Each row of a before or after table is a point. One or more steps were done to the points. Then noise was added and the rows were shuffled. The steps act on columns, c1 being the first. Name the steps. A step turns or swaps two columns, mirrors them in a line or flattens them onto one, adds a multiple of one to another, or multiplies or shifts one. Angles are multiples of 10 degrees, from the lower column toward the higher: turns from -170 to 170, lines from 10 to 170 but not 90. Use the fewest steps. Two steps may share a column if one is a turn and the other turns, adds or multiplies; they go together, in the order done. Otherwise the lowest column goes first.
(in the rows, 128 means zero)

Before:
[[119 159 117]
 [131 160 105]
 [192  80 105]
 [127 123 133]
 [ 99 180  81]
 [179 167 146]
 [163 106 102]
 [117 138 106]
 [163 107 110]
 [207 120 130]
 [123  78  79]
 [185 129 124]
 [212 183  86]
 [109 179 159]]
After, 14 rows:
[[115  73 147]
 [136 130 120]
 [151 160 130]
 [159 152 120]
 [190 121 197]
 [173 177 103]
 [173 133 132]
 [126 126 169]
 [167  91 149]
 [120 123 155]
 [109 137 198]
 [126 202 127]
 [188 131 114]
 [120 135 153]]
Steps: multiply c1 by 0.7; turn c2 and c3 by 130 degrees

Before (14 x 6):
[[ 99  86  95 154 149 104]
 [160 169 127 148  59 161]
 [115 123 113 125 161  83]
 [152  79 171 128 122 188]
 [153 187 192 161 122 121]
 [172 113 146 184 156 113]
 [117  97 120 108  79 151]
 [181 124 116 165 139 111]
 [170 178 106 167 115 109]
 [115  95 123 132 155 143]
 [175 161 183 122 105 140]
 [190 121 105 107 116 181]
 [134  94 110 207 100  86]
 [166 115 142 111 128 135]]
After:
[[180 104  66 153 151 124]
 [167  74 139 204 124 154]
 [173 143 108 212  92 124]
 [118 151 140 100 184 130]
 [145 182  99 144 163  79]
 [191 128 152 150 164  82]
 [105 161 174 133 102 138]
 [169 139 123 142 131 114]
 [132 162 154 208 132 180]
 [112 158 143 125 109 101]
 [158  86  56 179 129 133]
 [161  85 127 169 206 129]
 [181 130 138 200 111 133]
 [112 122 143 113  86 151]]
Steps: add 0.7 times c1 to c4; turn c2 and c3 by -170 degrees; turn c5 and c6 by -150 degrees

Before:
[[179  60 174  85 146  68  87 144]
 [149 151  94  84 114 167 164 169]
 [109 155 103 100 139 153 132 106]
 [159 118 167 133 130  99  86 162]
 [144 172  90 111  83 133 155 102]
 [135 123  77 141 123 180 180 116]
 [201 109 143 110 185  80 108 156]
 [ 85 138 145 131 127  90 180 106]
 [ 63 119  91 143 120  62 145 121]]
After:
[[152 137  68 110  98 131 137 103]
 [154 152 160 166 166 114 179 117]
 [ 92 111 139 146  92 127 135 184]
 [122 132 154 172 152 137 113 128]
 [ 64 108 170 125  66 123 131 128]
 [191 170 102 107  80 184 144 110]
 [131 125 199 113 180 123 145 147]
 [161 118 179 169 134  81 120 141]
 [155 214  64  93  67 145 124 115]]
Steps: turn c1 and c2 by -20 degrees; turn c2 and c4 by 130 degrees; turn c7 and c8 by -60 degrees; turn c3 and c8 by 150 degrees; swap c5 and c6

Before, 12 rows:
[[118 130  98  56  97 162 136 156 146 185 133]
 [116  89  75 121  91 139 163 145 106  56 160]
 [117 155 112  77  79 132 154 109 164  78 175]
 [129 175 134 142 104 161  85 216 105 151 162]
 [127 117 113 130 149 106 189  98 144 115 104]
 [ 92 137 154 118  70 166 152 153 161 117 167]
 [170 111 142 147 146 184  84 100 152 149 107]
 [124  92 128  31 132 119 193 107  90  64 150]
 [107 127 119  82 204 168 133 107 162 188 135]
 [ 87 135 115 101 128 157  91 145  84 129 112]
 [143 126 103 150 145 149 146  94  79 210 142]
 [128  55  97 129  53 102  74 143 131 130 167]]
After (12 x 11):
[[176  98  99 145 128 121 174 134  90  62  30]
 [142 122 160  94 128 130 155 148 163  77  64]
 [130 122 149 153 128 162 142  91 146 186  58]
 [176  97 129 158 129 104 167 145 143 115 137]
 [122 112 105 145 126 182  65 151 151 150 153]
 [145  79 132  90 129 139 160  80 105  55 110]
 [ 88  75  90  80 127 101  93  80 132 132 117]
 [120 112 132 139 125 166 148 142 162 188  83]
 [124 161 118  84 128 166 170 120 161 115 106]
 [ 97 200 160  80 128 161  99  68 102 152 129]
 [ 72 133 142 162 128 157 133 111  83 130 106]
 [148  94 142 101 127 148 130 146  78 210 144]]
Steps: turn c1 and c7 by -50 degrees; turn c2 and c3 by 130 degrees; turn c2 and c8 by -150 degrees; turn c4 and c11 by 110 degrees; multiply c4 by 1.3; multiply c5 by 0

Before (9 x 12):
[[130 112 133 144 106 124 115 111 130 112 138 134]
 [ 95 123 126 146 138 131 117 144 152 136 121 123]
 [117 137 151 104  99 139 138  99 119 126 151 176]
 [146  93 142 130 103 132 141 122 117 122 105 129]
 [136 160 117 124 147 166  90 100 157 118 122 120]
 [105 115 127 106 126 139 118 108 146 149 140 139]
 [119 120 129 105 134 132 117 136 111 106 122 135]
 [124 113 138 123 121 157 118 144 120  97 130 141]
 [119 104 156 154 159 136 138 151 154 113 130 139]]
After, 9 rows:
[[158 104 108 118 114 121 138 105 124 156 131 156]
 [137 160 132 136 111 104  91 150 127 133 158 107]
 [ 97  93 113 131 130 140 142 127  85 135 148 130]
 [139 121 128 160 131 129 117 122  81 129 134 145]
 [112 137  99 148 155 104 137 139  89 114 119 247]
 [110 111 118 127 141 125 114 137 101 150 119 144]
 [126 114 122 152 135 105 117 113  90 148 145 161]
 [157 124 134 109 147 130 116 117 122 133 136 116]
 [142 116 125 131 147 112 119 142 116  98 126 155]]
Steps: turn c1 and c5 by -130 degrees; multiply c8 by 0.7; turn c3 and c8 by -160 degrees; turn c4 and c10 by 140 degrees; turn c6 and c11 by 140 degrees; shift c9 by -30; multiply c12 by 2.5

Before:
[[ 97 120 178 105 110 131  82 181 135 101 125 131 124  94 174 101 151 126]
 [115 122 146  91 126 104 140 104 190 138  96 143 138 143 143 142 144  58]
 [182 129 167 131 104  74 143 134 129 151 111 137 182 145 127 132  98 194]
 [159 120  94 157 136 138 145 143  88 167 165 122  96 138 180 108 152 145]
 [ 85 166 138 103 130 150 173 144 106 122 128 202 146  80 140  99 171  98]
 [134 111 132 126  96 123 100 153 203 148 139 128 117 145 146 117 121 181]
 [120  96 132 112  56  96  82 195  73 167 109 165 174 105 108  32 133  98]
 [117 119  82  86 165 129  64 104  94 178  78 137 192  87  93  86 133  89]
 [142 193 143 115 196 165  98 144 133 108 180  62 126 108 138 115 110 110]
 [ 81 138 195 115 133  86 155 165 113 125 166 200  90 138 107 104 128 155]
 [102  72  91 107 102 133 110 131 153  85 103 205 154 192 157 130 168 176]]
After (11 x 18):
[[135 149 144 124  94 130  99 108 203 160 122 131 142 144 129 117 144 174]
 [ 81 134 114 115 133 169 155  53 123 125 124 199  86  89 136 107 106 150]
 [ 81  81 134 101 131 116 179 106 100  58 133 200 137  30  83  98 124  99]
 [180 147 106 131 103 179 144  93 108 194 118 139 179 140 156 132 137 192]
 [ 98 133 135 109 110 123  89  57 135  71 131 130 129  92  88 102 158 127]
 [115 142 103  92 130 144 137 125 181 117 137 145 163 136 110 138 131  68]
 [142  54 130 113 197 115  98 107 133 135 139  60 125 156 144 113 138 102]
 [117 135 140  89 166 130  63 179  78 170 135 139 180  78 136  89  91  98]
 [159 133 157 151 133 115 145 143 101 129 127 122  82 145  86 110 164 137]
 [109 178 156 111 101 100 111 155 142  27 120 208 161 143  82 133 140 183]
 [126 172 180 108  58 147  81  86  62 159 134 162 149  81 128  33 107 102]]
Steps: turn c2 and c6 by 160 degrees; turn c3 and c8 by -130 degrees; turn c9 and c13 by 20 degrees; add -1.5 times c17 to c10; turn c15 and c17 by 110 degrees; flatten c11 and c18 onto the line at 100 degrees; add -0.7 times c12 to c14

Before (11 x 20):
[[122 104 175  99 151 112 138 106 157 121 135 107 177  82 117 108 126 117
  132 151]
 [ 97  83 119 105 124 107 155 121 111 119 108 117 123  82  82  98  85 147
   89 136]
 [140 147 156 153  95 108 130 158 133 160 121 129 107  64  99 118 113  95
   94 123]
 [111 128 172 148 114 129 104 107 143 102  94 150 124 140 143 130 127 139
  140 120]
 [101  79  97  73 149 166 129 121  94  84 110 125 166 135  96 100 107  80
   95 127]
 [148 146 151 151 101 141 156 151 128 129 143 144 166 144 122 160 162 144
   94 164]
 [141 104 114 117 102 132 117 120 154  91 132 149 138 153 149 133  96 143
  139 151]
 [153 146 101  97  87 154 145 157 116 158 135 192 181 138  99  83 121 148
   86  77]
 [115 149 117  97  90 111 138  75 156 126  92 154 101 104 138 129  86  67
  113 107]
 [114  75 185  94  81 106 117 155  92 131 122 138 104 103 133 159 129 137
  157 110]
 [153 123 137 111 129 149 158 123 159 117 175 153 181 103  78 100 143 117
  149 151]]
After, 11 rows:
[[152 146 101 101  90 152 144 157 124 152 100 194 244 138 103  83 120 145
   85  75]
 [157 131 137 105 133 155 166 119 174 157 177 151 228 106  80 100 148 123
  146 147]
 [113  77 183 100  84 107 118 150  77 126 117 135  56 106 130 161 123 136
  163 103]
 [148 147 146 152 104 141 155 153 136 140 141 138 116 142 120 155 163 139
   93 159]
 [141 151 155 153  94 111 136 157 142 142  91 133 122  65  97 115 116  86
   86 125]
 [ 99  84 125 104 126 102 150 123  82 106 122 116 168  85  82  93  84 151
   93 136]
 [128 102 176 107 152 113 140 107 151 131 142 110 208  83 116 105 119 116
  134 153]
 [141 101 115 120  98 129 118 115 166 105 168 151 133 153 145 130  95 148
  136 153]
 [113 126 171 148 122 126 107 107 136  93 121 154 122 140 140 136 133 138
  134 120]
 [113 153 120  93  93 107 135  73 145  97  99 158  95 106 141 128  85  66
  115 107]
 [102  76  95  73 144 165 126 117  79  82 154 127 206 135  94 102 108  77
   93 131]]
Steps: add 0.7 times c1 to c9; turn c10 and c11 by -50 degrees; multiply c11 by 1.3; add -1.5 times c16 to c13

Before:
[[166 126 131 118 141 105 164 173 166 162 103 161  91 178  81 154 130  87
   97 126  51 116 105 131 156 130 130 116 204 160 124 105]
 [ 95 159 101 140  96 130 151 167 207  98 122  98 161 163  68  91 169 124
  108 142  97 136 167  72 109 178  99 144  80 107 143 102]
 [113 132  58 124 142  99 133 149 167  68 119  91 104 159  98 103 159 154
  127 115 114 138 169  89  92 171  64 177  91  93 114  81]
 [ 84  49  66 134 137 131 112 141 122 146 183 157 124 113 128 112 113 173
  124 118 119 158 100  86 150 127 148 119  92 160 174 164]
 [ 69  85 109  94 153 132  81 122 136 131 136 112 158 101 137  79 122 155
  124 111  92 151 118 122 161 125 141  96 105 136 127 230]
 [135 146 123 117 142 125 125 151 173 130 101 118 101 173  47  81 179 153
  111 175 106 151 192  82 115 188  65 170  93 115 114 103]
 [100  65 174 101 101  79 124 109 123 150 154 107 137 119 135  84 128 223
   89 109 114 115 120 130 162 135 130 111 120 154 172 243]
 [118 186 147 115 165  81 203 137 131 131 155 232 123 181 107 126 125  98
  119 141  70 116 102 129 128  79 124 106 173 145  63 162]
 [ 79 104 102 107 147  87  95 109 136 130 166 162 162  92 138 104 158 199
  112  75 165 166  95 106 171 147 151 107 120 159 169 223]
 [125 133 152 146 164  95 168 141 133 163 118 156  91 190  66 108 146  92
  101  84  90 126 131 120 138  62 107 133 165 146 109 162]]
After (10 x 32):
[[152 127 128 119 140 105 160 138 165 159 105 161 118 177  84 160 118  83
   99 125  52 110 108 128 157 101 147 117 205 160 122 104]
 [111 105 103 105 151  87 101 121 139 144 162 160 114  93 137 100 121 178
  115  73 163 170  96 104 169 175 115  93 120 158 165 222]
 [ 95  46  66 134 135 129 113 125 123 151 184 162  89 117 130 112 110 175
  120 114 119 159 102  87 148 158 119 131  90 160 175 165]
 [176 143 118 117 144 124 127 123 174  88 101 122  66 174  47  81 191 140
  107 176 110 154 193  81 114 161 178 102  92 111 116 104]
 [ 90  84 110  96 151 130  81 117 137 138 138 114 114 105 140  80  93 149
  125 115  95 150 123 127 162 174 119 116 105 132 130 230]
 [ 76 132 151 144 164  96 167 124 135 144 115 155 132 192  66 106 138  86
  100  82  89 129 132 120 140  90 167 115 166 147 108 165]
 [116  64 173  98  98  77 126 112 124 145 149 105 107 122 132  85 111 216
   90 106 112 113 121 133 155 152 140 119 121 152 173 241]
 [ 80 187 151 114 165  78 202 132 131 127 157 232 145 179 105 130 106  94
  117 140  70 116 101 129 127 105 135 117 171 138  63 163]
 [148 156 101 143  95 132 153 122 207  83 123  99 104 166  67  98 165 113
  107 142  99 139 169  74 112 187 130 103  80 109 143 101]
 [153 130  59 127 140 101 135 123 168  38 122  92  63 161  99 104 191 157
  131 115 116 140 170  90  91 165 139 120  91  89 114  82]]
Steps: turn c1 and c26 by -50 degrees; add -1 times c26 to c13; flatten c8 and c16 onto the line at 80 degrees; mirror c10 and c27 in the line at 20 degrees; turn c17 and c28 by -60 degrees; add 0.5 times c28 to c18
